Rows are points. Each copy is the shape, with its points in the same order, turned, moved and blurred by noise. Some copies are also mirrored. Which?
(in the rows, 128 means zero)

Shape, 9 rows:
[[163 107 112]
 [ 94  85 152]
 [131 178  52]
 [145 177  93]
 [146 112 105]
 [ 86 102 123]
 [132  59 154]
 [137  72 115]
 [131 176 117]]
Copy 1, 9 rows:
[[175 130 136]
 [117  77 170]
 [129 165  57]
 [130 176 100]
 [160 124 126]
 [112  83 136]
 [161  77 184]
 [170  86 143]
 [113 169 119]]
Copy 1 is: only turned
Copy 2:
[[164 103 115]
 [112 152  79]
 [203 154 177]
 [174 129 182]
 [174 106 125]
 [142 161  88]
 [116 102  66]
 [159 105  73]
 [147 132 173]]
Copy 2 is: only turned

Shape:
[[ 79 134 166 209]
 [117 138 136 122]
 [108 106 126 204]
 [154 154 114 121]
 [ 78 111  76 109]
 [ 80 155 166 110]
 [140 133  65 100]
 [ 97 117 162 123]
 [174 126  66 178]
 [171 114 137 109]]
Copy 1 (10 x 4):
[[112  80  43 175]
 [111 127 128 150]
 [150  66  75 151]
 [146 155 144 152]
 [103  71 177 152]
 [ 71 133 114 167]
 [151 120 194 140]
 [ 89 119 101 132]
 [215 105 130 149]
 [135 161 129 102]]
Copy 1 is: mirrored
Copy 2 (10 x 4):
[[ 40 168 146 162]
 [121 117 141 144]
 [ 49 144 105 135]
 [122  76 133 135]
 [133 140 141  71]
 [131 143 183 157]
 [146  78 118  84]
 [128 151 139 160]
 [ 68  64  82 100]
 [142  88  97 153]]
Copy 2 is: mirrored

Shape, 11 rows:
[[102 185 140 125 169 106]
 [157 144  98 108 129 108]
 [140 121 175 107 163  82]
 [ 82 171 152 132  60 171]
 [ 64  87 148 157 119  91]
 [132 195 109 128 118 175]
 [185 101 107 154 153 105]
 [ 87  77 169 113  94 127]
 [146 143 107  61  92 113]
 [132 163 130  84  93  91]
 [122  83 145  80 120 183]]
Copy 1:
[[141 213 151 113 156 139]
 [103 162 102 146 126 125]
 [101 175 134  72 147  85]
 [132 139 148  87 110 231]
 [100 110 182  88 193 143]
 [151 179 131 147  88 184]
 [ 85 137 145 156 113  77]
 [115  91 141  58 153 149]
 [105 148  57 118 128 152]
 [ 90 174  85 100 140 162]
 [165  89 108  83 106 129]]
Copy 1 is: only turned
Copy 2, 11 rows:
[[143 125  76 185 187 122]
 [107 106  91 112 146  94]
 [141  99 122 186 140  65]
 [113 193 161 127 198 154]
 [ 97 137 144 213 110 147]
 [137 151 104  92 196 143]
 [135 102 103 107  78  89]
 [107 122 202 179 133 136]
 [ 70 103 125 101 179  87]
 [ 84 137 122 139 183  80]
 [131  87 194 115 152 139]]
Copy 2 is: only turned
Copy 3:
[[ 75 118 125 159 168 140]
 [122 106 111 151  98 113]
 [126 112  79 128 180  97]
 [124 123 226  98 136 138]
 [185  96 155 163 200 128]
 [ 85 139 162 123  91 159]
 [170 144  74 164 112 121]
 [186  84 156  99 179 123]
 [118  66 132 115  90  92]
 [107  87 143 132 122  79]
 [167  83 121  63 125 159]]
Copy 3 is: only turned

Shape:
[[134 108 131 129 131 114 162  28]
 [143  84 102 117  93 133 134 107]
 [ 92 186  87 120 107 156 136 152]
 [118 169 104 130 161 154 141 158]
 [ 65 135 111 126  95 100  92 125]
 [157 193 144 134  86 132 101  60]
 [155  96 193 156 150 114 123 108]
 [ 60 134 136  77 204 122 158 115]
 [103 102  92  80 146 173 127  78]
 [134 128 119 162 141 172 116 106]
 [ 71  71 158 145 115 148 156 148]]
Copy 1 (11 x 8):
[[184 112 148 170  87  89  94  79]
 [155 132 153 120  62 162 118 106]
 [155 153 174 149 143 174 191 155]
 [132 146 151 151 174 167 147 145]
 [151 157 134 118  92 114 205 135]
 [183 196 195 161 103  85 112 145]
 [103 123 144 107 112  79  74 121]
 [179  91 114 122 197 121 162  86]
 [177 147 152 132 126 165 133  53]
 [107 161 166 158 118 137 122 104]
 [102  74 172  95 107 121 168 100]]
Copy 1 is: only turned
Copy 2:
[[186 160 160  85 149  96  71  64]
 [138 136 159  66 108 153  82 117]
 [153 107 146 135 174 205 150 138]
 [159  90 107 136 165 166 126 147]
 [ 74 140 162 113 180 152 134 108]
 [181 149 218 146 152 104 124 119]
 [133 132 120 131 106  60  61 124]
 [155 164  71 116 220 149  78 115]
 [161 140 147  59 186 169  52 124]
 [164  77 153 118 150 129  81 114]
 [ 90 114 109 125 122 169  48  83]]
Copy 2 is: mirrored
Copy 3:
[[ 81 140 134  88 205 112  98  76]
 [ 98 125 182  89 139 129 143 117]
 [ 93 166 130 171  91 168 127 135]
 [136 159 115 156 103 144  96 149]
 [ 64  99 139 144  77 139 116  82]
 [ 91 190 162 167 149  96 136  41]
 [178 102 136 106 156  99 114  64]
 [115 145  75  90 106 166  39 106]
 [ 87 159 176  83 137 170  65 119]
 [131 136 178 157 149 131  95 116]
 [139  69 135 105 128 192 129  97]]
Copy 3 is: mirrored

Shape:
[[175 129 125 110  94  89 136  88  76]
 [ 81 129 103 124 134 157 161 190 133]
 [ 84 139 143 136  91  83  86 139 131]
 [105 160  96 156 134 150 109 134 139]
 [180 186 153  92 174 165 149 116 178]
 [125 108 109 136 123 156 101 178 148]
 [127 115 103 168 137 131 152 149 152]
 [164 153 184 158  83  43 121 125  41]
 [180 145 194 105 149 150 184  84 160]
 [ 95 118 131 114 196 129 185 153 160]
 [104 108 138 152 134 108  91 139  74]
 [146 141 117 136 111  74  82 150 115]]
Copy 1:
[[146 193 190 115 104  83 106 153 137]
 [103  54 110 119 114 120 128 134 124]
 [114 157 118 155  90 155  81 131 175]
 [146 127  98 159 145 137 119 142 116]
 [135 144 147 112 240 125 167 135 151]
 [104 102 117 164 136  95 113  96 124]
 [162  95 143 151 130 119 118 114 120]
 [133 194 198 119 112 121   7 179 167]
 [149 146 210  70 204 145 153 111 137]
 [147  59 132  77 139 129 141 117 160]
 [140 147 109 116 100 107  46 123 141]
 [132 162 134 176 123  93  66 138 182]]
Copy 1 is: mirrored
Copy 2:
[[167 136 202 149 150 117  91 170 107]
 [167 150  52 107 142 144 150 152 135]
 [ 82 173 137 112 175 152 103 149 142]
 [129 137  94  86 135 159 104 116 104]
 [163  72  86 180 153 113  90  64 120]
 [147 122  88  77 130 140 103 141 165]
 [131 116  97 111  97 148 142 146 116]
 [141 163 229 178 150 207  86 175 148]
 [155  72 150 201 147 104 147  75 134]
 [146 144  53 170 103 109 161 119 128]
 [146 188 150 108 127 160 102 135 158]
 [112 151 147 128 138 153  62 167 138]]
Copy 2 is: mirrored
Copy 3, 12 rows:
[[107 120 156 170 146 137  54  90 151]
 [133 146  64 144 111 172 146 187 137]
 [ 94 115 174 124 149 140 127 187 147]
 [126 118  99  92 150 155 143 139 124]
 [152  51  88  96  62 158  79 111 104]
 [151 127  85 117 155 138 104 191 116]
 [131 111  73 145 144 113 140 147 129]
 [108  70 192 194 180 152  79 122 216]
 [165  47 123 166  62 137  87  94  97]
 [151 121  70 143  49 122 148 154 150]
 [157 141 154 134 165 138 122 155 180]
 [100 106 140 115 166 125  79 164 173]]
Copy 3 is: only turned
Copy 4 (12 x 9):
[[109  65  88 134 146 129 154 113  77]
 [106 145 157 108  86 100 126 181 161]
 [118 121 137 192 157  96  77 147 106]
 [161 138 159 137  95 121 114 122 132]
 [180 167 125 131 114 175 217 172 105]
 [116 167 164 104 134 134 107 132 146]
 [155 130 141  83 125 120 101 161 129]
 [108  21  91 195 175 148 122 133 132]
 [169 138  61 121 137 148 216 176 106]
 [133 161 118  95  68 136 124 217 109]
 [101 100 110 155 118 145  81 129 152]
 [106  97 158 159 160 149 102 123  96]]
Copy 4 is: only turned

Shape, 16 rows:
[[160 105  95 161 151 157 119  91  97  84  89 195]
 [111 141 131 131 113 157 111  86 112 129 132 194]
 [143 155 133 146 174 134 130 157 109  62 124 107]
 [138 152 148 118 155 102 147  98 111  90  83  91]
 [170 106 146 164 179 129  72 160  92 166 128 177]
 [152 129 143 109  85  71  64 152 174  71  88 164]
 [ 71 155  99 121 184  82  56 106 171 101 114 163]
 [124 110 163 147 136  71 160  94 186 124 113 149]
 [ 84  67 155  95 154 146 169 179 103 168 166 182]
 [127 152 110  86 128 158 151 176 193  87  82 109]
 [149 127  96 176 157  59 129  98 136 136 107 145]
 [134 158 179 152 120 162  90 180 121  84 155 144]
 [164 163  97  88 146 142  72 154 172 107 155 144]
 [ 98  57 155 148 112 111 147 159 152 167 188 118]
 [182  54 177 156  84 151 147  91 183  69 107 104]
 [143 162 163 143 108 154  94 124  99 146 111 104]]
Copy 1 (16 x 12):
[[151 117 118  32 140  79  82 142 163 130 101 140]
 [113 145 148  93 154 113  83 125 140 122 150 117]
 [171 146 118 106 113 161 149 151 167  95  89 120]
 [187 119 140 144 120  92 166 129 176 140  99 110]
 [103  71  62  85 167 158 104 142 149 161 114 111]
 [160 110 147 138  62 131  54 163 103 164  84  62]
 [176 171  83 168 164 108  53 166 119 122 108  95]
 [143  94 119 171  85  84  89 125 193 135 155  94]
 [ 81  89  70 107 128 118 155 155  93  91 206 119]
 [163 143 163 150  55 146 130 190 114 106 122 164]
 [131 133  76 143 117  81  84 130 187 164  87 130]
 [121 120 138 105 120 218 112 158 147  96 104  80]
 [162 167 103 137 104 185  86 139 101 151 109 136]
 [ 84  70  80 171 102 139 112  96 132  68 171 109]
 [181  37 175 105  47 128  89  79 182 104 135 126]
 [108 105 172 120 155 158 144 118 144 147  86 126]]
Copy 1 is: mirrored
Copy 2:
[[188  99 117 124 180 172 103 138 130 184 184 166]
 [142 128 146 115 124 133 128 125 151 179 153 186]
 [158 158  87 157 155 135  64 119  97 108 128 139]
 [153 143  98 132 132 170 100 130  58 140  77 164]
 [166 161  88 129 183 126 178 171 133 120 193 150]
 [204 177  35 116 104 128 132 142 147 191  79 138]
 [143 247 124 112 135 140 112 125 118 210 140 111]
 [209 146 150 138  97 137 170 123  84 170  86 117]
 [168 124 166  87  75  67 127 191 121  88 183 117]
 [187 151  71 101  55 176  81  82 122 118 114 119]
 [177 139 114 125 166 137 167 101  63 186 138 128]
 [142 151  77 170 126 104  98 131 175 109 126 152]
 [189 215  80  92 129 124 103  82 150 122 141 156]
 [161 114 149 103 114  66 168 127 137  93 114  66]
 [241  78 117 138 141 166 129 117 171 130  43 124]
 [106 133  76 126 131 153 153 119 142 102 105 172]]
Copy 2 is: mirrored
Copy 3, 16 rows:
[[140  54  99 119 197 147 141 150  71 137 124 157]
 [139 106 134 117 186 131 186 122 120 109 160 137]
 [ 78 113 109 124 154 160 118 178 120  88  70 127]
 [125 123 144 110 149 148  72 135 119  72  89 156]
 [120 153 101 142 196 165 171 109  55 157  84  94]
 [109 133  78 188  85 143 112 125  97 108 179 133]
 [ 50 142 149 170 178 112 109 125 137 154 171 153]
 [177 158 123 172 144 119 113 136 156 126 114 177]
 [148 148 184 114 116 119 232 145 115 169  68 119]
 [117 117 126  97  85 172  95 188 166 132 139 107]
 [136 128  85 152 188 105  92  98 130 145  93 154]
 [ 89 145  94 141 142 187 194 164 117  75 109 107]
 [ 90 121 115 155 151 136 121 172 129 125 154  42]
 [160 145 143 179 114 146 201 109 178 150  54 113]
 [215  76 110 193 119 211 118 156 141  85 104 148]
 [126 139 117 105 166 189 146  91 125  73 115 101]]
Copy 3 is: only turned
